Each row of a before or after table is a point. One or more steps were done to the points. Then noise was added and the rows were shuffled. The steps act on how far a point lies along the listed directions, d1 being the first. Write out the steps. A step turns or swaps two directions, mirrors them in a line or flattens them onto one, adds a multiple of one to another, or multiplies one. Angles are multiples of 10 degrees, from the lower direction toward the higher: turns from -170 to 170, lines from 10 to 170 but not 90. Use the fewest steps. Two steps may share a direction if one is a turn and the other turns, adds or multiplies; they go together, in the order done. Otherwise the lowest direction goes first.

Directions:
(1): [24 35]
(2): [ 35 -24]
Before (10 x 2):
[[ 10   9]
 [ 45  88]
 [ 32  -6]
 [ 16   5]
 [ 36   6]
 [ 33 -29]
 [ -6   1]
 [ 34 -18]
 [ 21  -1]
 [ 26 -37]]
After, 10 rows:
[[ 45   5]
 [-54  88]
 [  4  14]
 [ -4  12]
 [ -6  -2]
 [ 11  32]
 [ 14  17]
 [ 41  14]
 [ 31  21]
 [ 21  24]]
Steps: turn d1 and d2 by -60 degrees

Directions:
(1): [-19  39  30]
(2): [45  2 27]
(3): [ 19  35 -34]
Before:
[[ 11   6  28]
 [ 27  29 -30]
 [ -9 -27   1]
 [ 14  89 -12]
 [-41 -13  25]
 [-62  44 -31]
 [  7   4 -14]
 [  5   1  -7]]
After, 8 rows:
[[-13  12  26]
 [  6 -28   9]
 [  8   4  -5]
 [-19  78 -42]
 [-44  -3 -72]
 [ 24  36 -25]
 [ 12   6  -8]
 [-37 -31   8]]
Steps: turn d1 and d2 by -50 degrees

Directions:
(1): [35 -6 42 40 28 13]
(2): [ 15  38 -31   3   4  54]
(3): [-52 -32   4  16  13  37]
Before (10 x 6):
[[ 22  -9   5 -43  -7 -57]
 [-29 -21   1   1 -13  17]
 [ 24  25  -3   7 -13 -40]
 [ 33  22   6   3  -8 -36]
 [ 20  -2   3  -2 -19 -16]
 [ -8   3 -17  33  28  95]
 [ 23   2  10  -2   4 -27]
 [ 23 -27  35  38  59  27]
 [ 43   8  11 -17   2 -26]
 [ 14  29  -4 -10  -6 -21]]
After, 10 rows:
[[-16 -22   0 -30   4 -12]
 [ 39 -21  37  32  54   7]
 [ 43  23 -10  14  12  33]
 [  3  -6   6   5  10  -3]
 [ -6  22  -7  -3  -1   3]
 [  4  -8   2   4 -14   3]
 [ -4  15  -7  17  -4  -5]
 [  3  11   1  13   1   2]
 [-10 -14   4  -7 -19  -5]
 [ 13  -3   6  -6  11  10]]
Steps: flatten d2 and d3 onto the line at 160 degrees

Directions:
(1): [-37 -17  37  -7  -4 -36   6 -58 -24]
(2): [-45  49  15   5   4  47  15 -18  30]
(3): [-35  17  -2   6  57 -43  10  40  -1]
Before, 8 rows:
[[-22   9   7   7   9   4  25  -4  19]
 [ 26  41  -1   1   4  53   7 -10  37]
 [-49  31  14   3  15  18  10 -13  27]
 [ 77 -66 -73  -1  17 -50 -33  95 -24]
 [  6   4   3  -3 -21  27 -23 -53   1]
 [ 17 -51 -21  -7   1 -45 -14  21 -27]
 [ 25  54 -23  36  20  68 -10  86  56]
 [-24  11  -4   1   4 -10  24 -12  -3]]
After, 8 rows:
[[-35  27   9  30  80 -51   0  78  11]
 [-10 -12   9  -2  -5  -9  -2 -17   2]
 [ -5 -12   5   3  -2  -8  18 -10   5]
 [-21 -13  -3  -6  -5  -1  -2  -7  -4]
 [ 29  23 -10   2  39  -3   7  24  19]
 [ -5  -3  -4  -3 -16  -5  19 -25  -8]
 [ 34   8 -26   1  -9  33 -27  -1  12]
 [-51   3 -19   4  56 -37   1  39  -1]]
Steps: turn d1 and d3 by -70 degrees; multiply d2 by 0

Directions:
(1): [-13   1 -46 -47  13  28   8 -50 -32 -10  32]
(2): [-42  32   5  20  58  -3  17  40 -36 -14  14]
(3): [-29  30  42 -24 -18 -48   3 -23  24  -2  49]
(4): [-23 -14   0  29 -57  17  66   6 -17 -15  11]
(5): [ 31  22 -52  29  10 -32  16  -5  36 -48  13]
(6): [ 56  22   0  13 -21   2 -16  24 -42  23  53]
Before, 9 rows:
[[ 15  42   3   0  44 -54   1  47  38 -23  -4]
 [  5 -24 -32 -23  24  24  -4 -12  16 -15 -53]
 [ -4  26   0  23  -9  -9  19 -16 -22 -15  27]
 [-14  22   9 -30  38   1 -23   9 -38  11  20]
 [-10   2  27  33  12 -43  41  60  36 -18 -41]
 [ 34 -36  54   4 -30  -5 -61  32  21  60 -23]
 [-31 -15  -2 -52 -19 -20  35 -76  88 -31 -32]
 [-32   6 -64  25  20   1  63  -1  -6 -67  13]
 [  6 -36 -12  15 -46   6   8 -41  35   7 -13]]
After:
[[-59  -4  -2  34  30   3  31   4  -4 -11 -14]
 [ 38   9  32  37 -19 -37  21  74   0  15  -3]
 [-29 -27  40  13  27 -21 -32  33  55  14 -55]
 [-61  71  16  -4  71 -15  46  26 -33 -30  49]
 [ 28   3  -6 -39  -6   1 -37 -25  -5  14  15]
 [ 54  29  15 -16  -1 -40 -20  35  27   9   8]
 [  7  12 -27  -5  55  24  -2  29 -36 -10 -12]
 [  3   5   4   8 -34  -5  10 -40  -4  -6  14]
 [ 26   1 -43  14 -32  16  29   6 -46 -18  49]]
Steps: turn d2 and d6 by 120 degrees; multiply d5 by 0.4

Directions:
(1): [ 29 -45 -34 -21  71  24   5 -15   2  41  22   0 -22  -6]
(2): [ 16 -57  34 -20 -21  26 -25 -45 -26 -33 -36  30 -10  -1]
(3): [  4  13 -11 -39  11  21  -8   2 -29 -61  23 -73  -7  -1]
(4): [ 55  41  27   8  20  29  62   1   5 -14 -38   5 -10 -22]
(5): [ 30  -7  41 -12  18 -29 -27 -20  77  -6  -2 -32  23  18]
(6): [-45   1 -41  11  -3   5  17 -41  37  -5 -54 -27 -44  12]
Before:
[[-19 -16  -3   2  -7   5   0   2  -5  -2   9   9   5   6]
 [ 15 -21 -17 -20  17   5  -7 -17  -3  18   6  14  -6 -12]
 [-26  19  -5  17 -14  -5   5  10   5  15   8   6   5   5]
 [ 46 -15  32 -20  20  15   2   1   1 -11   3 -11   1   0]
 [-19  21  -3  -2  -9  -9 -22   9  13   3   7 -18   9  10]
 [ 49 -13  20 -16  19  -1 -13 -10  14  -7  11  -7  11   1]
 [-10 -11 -10  -5  11   6  -3  -1  -1   6  16   8   0   2]
 [-34  29 -13   9 -14  -6  14   1   9   1 -21 -13  -5  15]
 [ 32   4  15 -37  20   2  -2  -6  -3 -23  15 -27   6  -9]
 [ 20  -4  32  -7  -8 -10 -29 -11   7 -18   2   7  30   6]
 [-11   5  -4  13  -8  -6 -15  11   5  25   5   2  17   0]
 [  3  17   2  -8  11  -3   9  -2  31 -14 -14 -40   1  -4]
 [-17 -16  -7   3  -4  -5 -14 -10  10  21   6   6   2   5]
 [-15  19  -6  -8 -10  -4  10 -13  22 -30 -16 -38   2  10]]
After (14 x 14):
[[-45   5 -16  -5 -18 -19 -46   7  12  10  20 -21   9  20]
 [ 82  -4  44 -19  26   5  -4   7   1  -8  22   6  25 -12]
 [  8  32  -2  -2  17  11  38 -16  45 -19 -46 -48 -17  -7]
 [-42  11 -14  16 -19 -11  -8   7   7  17  12   2   5  10]
 [ 64  18  35 -37  29   9  13   8 -13 -27  20 -17  17 -20]
 [-28  -9  -9   9 -14 -17 -40  13  -1  30  25   3  26   7]
 [ 11 -25 -19 -21  16   1 -14 -15  -5  21  14  15  -3  -9]
 [-24 -24 -16  -7   6  -1 -22   0  -2  11  29   7   5   8]
 [ 33  -8  46 -11 -10 -13 -44   6  -8 -15  29  16  50   4]
 [-58  30 -35  17 -15  -4  22 -20  30  -3 -51 -27 -29  22]
 [ 94   7  64 -18  33  29  30  18 -10 -17   4   2  13 -19]
 [-32  24 -24  -1  -9   1  27 -34  42 -35 -47 -51 -22  14]
 [-51 -39 -25  -1 -16 -20 -45 -14  12  28  20   2   3  15]
 [-39 -30 -10  -1 -15  -5 -21   1  -7   4  23   7  10  13]]
Steps: multiply d4 by 3; multiply d6 by 2.5

Directions:
(1): [  4   6 -23 -24 -10  28 -83   3  29  16  -1  13  28  -3 -57  41 -30  26
 -28  16]
(2): [-37  26  23 -40  32   7 -31  11  20 -35 -40 -38 -50 -29 -37 -31  17 -37
  12  -5]
(3): [  9  23  -9  53  40  53   5   1   9  26  33  15 -52 -55   5  -6  13  22
 -45 -10]
(4): [ 44  32 -71 -20  -1   1 -33 -10 -15 -45  13 -11   0  15  38 -47 -20 -13
 -23 -38]
(5): [ 18 -34  29  10 -32  52  10 -22  13 -45  19 -11  46 -65  -7 -26 -33 -14
  27  -7]
Before (9 x 20):
[[ 20 -37   2  11 -14   1  36 -17  -7 -41  13 -16  31 -11  35 -34  -9 -19
   34  -1]
 [  6  51 -55 -22  27 -21 -57 -10  -3  11  -1   1 -16  50 -16  18  -9   6
  -39  -2]
 [ -4  -6   8  -2   8 -39  10  16  -2  33 -13  19  15  61  -3  31  13  20
   -7   5]
 [ 10  32 -29   0  12  31 -46   8   6  -8  20  17 -21 -32  -7 -19 -42  -3
  -34  -1]
 [  3  13   0 -54 -11  -2 -95  34  29   3 -18  14  20   0 -71  42  -6   3
   -7  17]
 [  8  25 -54 -15   5  11 -47  18   1 -24 -13 -18  -3  12  -5 -25  -4 -20
  -28 -20]
 [-42  21  37 -14  26   4  -9  13   3 -12  -7 -18 -52 -30 -11 -11   6 -25
   14   2]
 [ 13   9 -66  -7 -43 -18 -25   5 -14  32  12  17  36  71  11  30 -31  20
  -15  -1]
 [ 46   2 -34  13 -35  49 -16  -8  19 -17  32  -6  24 -61  15 -11 -33 -21
  -14 -33]]
After (9 x 20):
[[ -3   5   1  15  19 -29  14  17   0  44  -1  26  -4  51   1  28  17  27
  -19   2]
 [ 15  17 -63  13 -27 -22   8   4 -29  36  19  16   5  67  34  15 -13  17
  -15  -9]
 [-40  22  35 -16  19  11 -22  11   9 -14  -8 -16 -45 -35 -20  -6  -1 -20
   12   4]
 [ 19 -33 -10 -12 -22  -9  -5  -9   0 -34   2 -12  46   9  12 -10 -18 -13
   23   6]
 [  5  54 -43   5  43 -14 -16 -16 -12   8  10  -2 -42  29  10  -3   3  -2
  -36 -12]
 [ -3  16  17 -29  10 -29 -20  34   2  -8 -16   3 -21   7 -14   7  28 -19
   10  -1]
 [  7  28 -50  -4  10   7 -25  16  -3 -26  -8 -19 -12   7   9 -40   4 -22
  -21 -26]
 [ 10  20 -14   8   9  24 -13   4   0 -24  21  10 -18 -38  12 -40 -38 -15
  -18  -8]
 [ 42 -11 -25  -2 -51  28  -2 -11  11 -34  20 -15  43 -44  25 -20 -34 -35
   10 -31]]
Steps: multiply d1 by 0; turn d3 and d5 by 30 degrees

Directions:
(1): [ 29   2  16 -32  37   0  58  17  -8  38 -47 -27 -14   9 -15 -12 -37 -24
 -55 -30 -10   7 -36  52]
(2): [  2  20  18 -13 -22 -13  -2  -8 -50  46  34   1 -84 -42 -35 -11 -14  18
 -25   0  15 -20  49 -22]
(3): [ -3  19  -1  25  34  62  41  42  21 -45  11 -31 -31 -17 -16 -29 -50  14
  57   3  16  15  17  -9]
(4): [-39  10 -44 -17 -35  33  28 -18 -12  29   4  51  25 -10 -22 -32 -11 -19
  22  26  62 -35 -34  36]
(5): [-23  12   0  24 -15  25 -19  23  -1 -42 -68  38 -53 -36  11   3  20 -57
 -15   1 -38 -41  -9  -1]
(6): [  3  35  31  50  32 -18   5  -7   8 -18  15  52 -35  17 -40  47  34   9
  -3 -17  49  37 -34  31]
Before:
[[ 20   5 -10 -18  -3  -8   3 -24 -27  15  52 -18 -18  13 -29  10   7  43
    9   3  20  -6  34 -21]
 [-14  -7   4  20 -15  19 -30   2  21 -45 -24  17  43  -8  29  -7  25 -40
  -18 -11 -37 -23  -6  -7]
 [ 13 -23  -2  19  25  50  14  42  51 -56 -34 -68  34  17  21 -13 -30 -17
   38  -2 -57  27  -1 -22]
 [ 46  19  22 -14  40 -39   3   2 -24  38  25 -40 -34  30 -34  -6 -10  22
  -46 -32  -3  53  15  22]
 [ 13   8  36  -1 -23 -40   4  -1 -11  17  30  26 -23 -14  -6  37  -4  46
  -31 -12  20  11  -2  -9]
 [ 14   4   3 -45 -16 -52  -8  -4 -20  35  10 -59  31  24   4  -8 -10  43
  -24  -4 -29  13   8 -23]
 [ 12 -22 -10  19  53  61  42  53  65 -50  -9 -48  16  24   6 -26 -61  15
   51 -27 -19  38 -16  32]
 [  4  -7  12 -10 -27 -17 -35   7 -12 -15 -38 -23 -46 -34  48 -17   1  -8
  -18 -10 -92 -35  37 -40]
 [-44  38 -54 -39 -21   8  38 -35 -28  75  35  82  -7 -19 -53 -28  -3   3
   -6  18  81 -40 -54  48]]
After:
[[ -1  -3   9  -9 -33  18  22  31   4 -13  20 -12  -8 -37   8 -10 -50  42
   15  12  -1  -6  24 -35]
 [-18 -10 -20  11  -4  17  21 -14  29  -3 -46  39  69  38 -12  12  19 -52
    1   3  20   9 -84  56]
 [  4  15  31  49  21   1 -23  -1  32 -50  14  24  32  13  -3  23  34 -12
  -10 -27   3  18 -16   8]
 [ -5  31   0 -15  12  22  32  51  -3 -18 -53 -50 -22  -7  -6 -29 -44  -2
   -3  -6 -34  -4 -21   6]
 [  3   3 -27 -25 -17  33  11   2 -26  -7 -12 -17 -36 -19 -12 -18 -12  -7
    6  10 -19 -53  27 -18]
 [ 26   3  18 -46  -7 -75 -47 -26 -45  70  48 -25 -58 -29   2  10  16  45
  -70 -16 -53 -14  59 -56]
 [ -7  51  19  51  31  24  40  11  20 -42   2  42 -60  -2 -28   2 -12  14
   41 -20  37  23 -39  35]
 [-20 -38 -46 -35 -28  -4   7 -29  26  47 -22  44  86  45  11 -11   2 -22
  -17  -9   9 -20 -70  78]
 [ 12   5 -40 -36  11  37  29  21 -12  22  14 -58  10   6 -14 -75 -61   7
   17   5   4  11  20  13]]
Steps: turn d5 and d6 by 120 degrees; turn d1 and d5 by -50 degrees; turn d2 and d4 by -30 degrees; turn d3 and d4 by 120 degrees

Directions:
(1): [-10  21 -55 -10 -20 -36 -22   6  33  47  40  18 -57  16 -28 -23  90  -6
  12  32 -12  25 -20 -29  34  -2  -8  20 -17   5  -4  24  39 -10  31 -48
  10  -8 -31 -12  30  60   6 -12 -25  28 -47 -12]
(2): [ 33   3  26 -39 -14  64 -44 -41  18  31  22   8  24 -11  20 -23  46   5
 -22 -23 -22 -32  -3  46 -12  37 -22 -73   1  29  11  -6  15  16 -47  23
  57  26 -16 -37   5  34  17   3 -26   5  -3  62]
(3): [ 37  42 -54   7  -6  19  59 -26 -44  45  15   6  29  36 -28  15 -20 -27
   4  20  16   8   0  62 -57  -8  -3  -2 -22  49 -56   5  -3   8 -22 -22
   0  33  28 -13 -25  23   6   3 -16  27   8 -76]
(4): [ -6  -1 -34 -11  -8  57   9  -5 -20 -49  39  12 -19  57  -6  -2 -30 -31
 -45  -2  13  -6  -3  -1  52 -38 -27 -21 -24 -44  -2 -12 -41  14  57  14
  12   1 -83 -38 -16   6  55 -12  18  15  41  -4]
(5): [ 44  23  29  23 -37   8 -29  -3 -44  57  40   0 -15  36  19 -33 -34  12
 -12 -31 -27  18 -33 -58  -1  -4  20  11  57   0 -22   4 -12 -17   4 -32
  20 -17  -7  16 -26 -34 -59 -24 -20  61  57  27]
(6): [ 62 -31 -16  68 -17  40  11  -5   5 -59  65 -22  -9 -39   5 -20   4 -18
  33  -9  -1  10  -5   6  -6 -15 -11  38  29 -25  20  45 -26 -28 -43   6
 -25  12 -20  12 -13  74 -31  51 -18 -31  -6  -1]
Before:
[[-13 -18   9 -23  15  10 -14  -6  18 -12 -13   1  10   0  15  -2   2   3
   -8  -2  -1  -5   9   8  12  11 -15 -25 -10  -4   7  -8   1   6   7  15
   11   2 -10 -19   4  -3  20   4  13  -3 -11  23]
 [ -2  -2  25   3   6 -10 -29   4  16  11  -7  -3 -14 -20  18  -8  19  16
    6  -2 -15 -11  -3 -14   4   7   7   3   7   4  18  -8  10  -8  -8   3
    0  -4   8   6   7   1  -7   4  -6 -16  -5  23]
 [ 51   0  -3  32 -27  23  -8  -9 -15  -8  48  -4 -25   3  20 -29  -9   8
   -1 -10 -17  21 -29 -34   3 -11  -1  18  38 -22   7  29 -27 -27 -10  -7
  -10   1 -23   3 -14  24 -35  24 -17  18  22  30]
 [ 52  20   3   2 -17  21 -10 -24 -19  41  14   3  13  -5   7  -8  -1  -2
    9   0 -13   0 -10  11 -31  14   6 -11  14  35 -19  13  -1 -16 -40 -17
   14  12  27  -5 -14  -1 -33   5 -29  34  17  -2]
 [-17 -11  17 -14  17  -1  -7   9  15  -1 -22  11  -1   2   4  -1   5  17
   -2  -5  -1 -18  16   1   9  11 -12 -11  -1 -17   5 -10  10  -1   7   8
    8 -12   5   1  14 -16  15  -9   6  -3 -18  16]
 [ 72  -5  20  59 -33  20 -42 -21  -1  30  69 -11 -14 -18  13 -45  23  15
   27 -30 -35  24 -26 -31 -18  11  12  28  54  14  -6  45   6 -33 -38 -22
   10   4   4  13 -19  38 -71  34 -48  27  18  34]
 [-15  -4   5  -8   0  -2  -8   2  21  -8   3  -4   5 -12   3  -1   3  -5
    3  -4   8 -17  11  11   5  -6  -6  -9 -12   3   2 -17   3  14   4   6
    5  17   2 -34  13  -6  16  10  -7 -19   7   6]
 [ -6  14 -29  17  12 -28  51  16 -38   1  -5   0   5  18 -19  22 -36 -15
    2  12  28   9   6   4 -12 -27  22  42 -10  10 -19  -5 -14  -2  18 -18
  -42  -3  21  13 -19 -17  -2   4  21   4  11 -71]
 [ 16 -13   0  -6 -10  13  -2 -12   6   3   6  -3  19  -5   5  -8   3   8
   -2 -10   2  -8   1   9  -9   8  -4  -7   7  -7   3   4  -8   3  -9  15
    5   6 -18  -9   2   7  -2 -11 -10   0   3  12]
 [-24  13 -16  -2   1 -10   8   7   7   3  -9   4  -5   9 -14  12  13  -3
   -3  12  16  -2  12  12  -5   6  -8   4 -13   5  -5  -6   8   7  10   4
   -4  21   1  -3   2  15  14   0   5  -6 -14 -17]
 [  1 -13  30 -10  -1  11 -30  -2   3   1   2   8   0  -1  12 -15  -3  -2
   -4 -28 -22  -6  -3 -10  10   3  13 -23  31  -7  12 -18   9  -7  -7  -2
   14 -10   3  -4  -5 -23  -7  -7  -5  -2  20  41]
 [-10  -1   0   0   5  -1  -3   1  -8   1 -11  11   9  22  -3   7 -19  13
  -13   8   7   7   2   9  -6 -10  -6   1  -5   5  -1  -9   0  17   6   1
    5  -1  13  -1 -12 -24   9 -18   3   6  12 -17]
 [-13 -16  29   0   8  10 -22   3  15 -23 -14  -6   1 -21  13   4   7   2
   13 -19 -16 -18  17  14   1  12 -10  -3   6   2  22  -5   1   1 -16  22
   -3  -8   0   1   4   7   1  16   2 -30 -14  25]
 [ -7   3   4 -12  -2 -13 -21  -2   9   7   6   6  -9  11   5  -5  20  14
   -7  -4  -6  -5  -5  -8  13   2  -5  -3  -6  -7  -6 -11  10   0  15  -5
   18 -10 -16 -11  10 -11   1 -14   5  13  -3  10]]
After:
[[ 14 -10 -36  36   5 -16  41   8   4 -45   5  -9 -15 -22  -5   8  -5  -2
   25  26  13  24  -2   1 -11 -17  -1  44  -2 -16   8  31 -20 -22  -8   1
  -50   8  10  12   0  35  -9  43   4 -25 -22 -28]
 [-18 -52 -24  53  23 -20   9  18  46 -97  11 -17 -26 -49 -15   8  22  -6
   39  15  13  18  18 -12  24 -19  -3  58 -18 -36  31  38  -5 -22  15  17
  -52  -4  -8  12  12  45   3  58   8 -57 -35 -19]
 [-21 -23 -18  -8  16   9   1   8  21 -68 -10   3 -15 -15  -3  16  -1 -17
   -1  20  14  -7  14  -2  37 -16 -12   1 -30 -31  24   3 -22  -7  24  17
  -18  -6 -25 -17   8   0  32  13  17 -18  -5  -6]
 [  2  -5  28   2   2   9 -23  -4   8   3  -8  -5   6 -20  13   0  12   4
   18 -21 -21 -13  13  19 -14  20  -6  -3  13  18  11  -2   9   0 -29  13
    4  -3  13   3   0  10 -13  14  -9 -18 -15  21]
 [ -8   1   2   0   3  -1  -8   1  -8   3  -8  12   4  26  -2   5 -16  13
  -16   6   6   7   0   4  -3 -10  -6   0  -3   4  -1  -7   0  16   9  -1
    8  -3   9  -2 -12 -24   9 -21   2   9  14 -14]
 [ -7  -3  19   4  12 -17 -19   6  19   5 -14  -4 -12 -25  14  -1  18  14
   11   5  -9 -12   2  -7   1   6   9   9   1   6  16  -8  11  -7 -10   4
   -7  -1  16   7  10   3  -4   8  -3 -24 -13  12]
 [  0   0  18 -11  12  -2  -5   2   8  27 -19  11   8   2   3  -4   8  20
    4  -6  -5 -15  12   8 -12  20  -6 -10   7   1  -8  -5  17  -3 -10  -1
   11  -7  23   4  11 -13   0  -8  -6   8 -17  11]
 [  1   6   9  -6  -6   1 -13  -5  12  15   9  -4  11  -9   5  -7   4  -2
    6  -8   1 -15   5  12  -9   0  -3 -13  -3  15  -6 -14   6  13  -8  -1
   13  20  12 -31   7  -6   2   8 -17  -6  11   8]
 [-21 -14   1  -7  21 -23   9   8  15 -12 -28   5  11 -19  -9  11   8  -8
   21   1  -2  -1  15  20 -12   2  14  -3   2   9   7 -11  21  -6 -14  -3
  -14  -2  38   4   5 -11   6   8   3 -31 -17  -9]
 [  5  -2   7 -18  11   2  -7 -14   7  22 -14   0  23  -3  11  -3   6   6
    3   1  -3   0   7  22 -18  19  -8 -22  -6  22  -9  -3  12   4 -16   4
   13  10  19 -13   0   2   3   5   0   5 -17   8]
 [ 12  12   0  11 -13   9   3  10 -46   9  33   5 -15  42   5 -10 -42  -8
  -29 -19   5   4 -16 -38  26 -29  17  18  21 -14  -9 -10 -29  -5  36 -17
   -8 -16 -29   1 -28 -29 -10 -14  13  34  51 -12]
 [  7 -15 -10  -6  -1   2  10  -7  12  -8  -4  -5  20 -12  -2   0   6   5
    6   0  10  -7   8  18 -11   6  -5  -1  -4  -7   4   4  -6   4  -7  16
   -6  10 -10  -7   7  11   4  -5  -5 -11  -9  -3]
 [ -8   7  -5  -7   7 -27  -2  -1   8  10  -9   4   4   2  -3   6  19  11
    5   7   2  -3   3  11  -8   5  -2   4 -15   9 -14  -9  18   1   2  -8
    6  -2  10  -5  10  -8  -1  -7   4   4 -16 -14]
 [ -4  17   4  -2 -14  12 -16  -1  -3  19  11   4  -9  22   1  -4   7   3
  -16  -7   0  -6  -1  -4   2   9  -7 -10   8   0  -6  -8   2   4   9   2
   16  17 -14  -8  -7   5   1  -9  -4  15  10  12]]
Steps: multiply d1 by 0.7; mirror d2 and d5 in the line at 150 degrees; swap d3 and d4
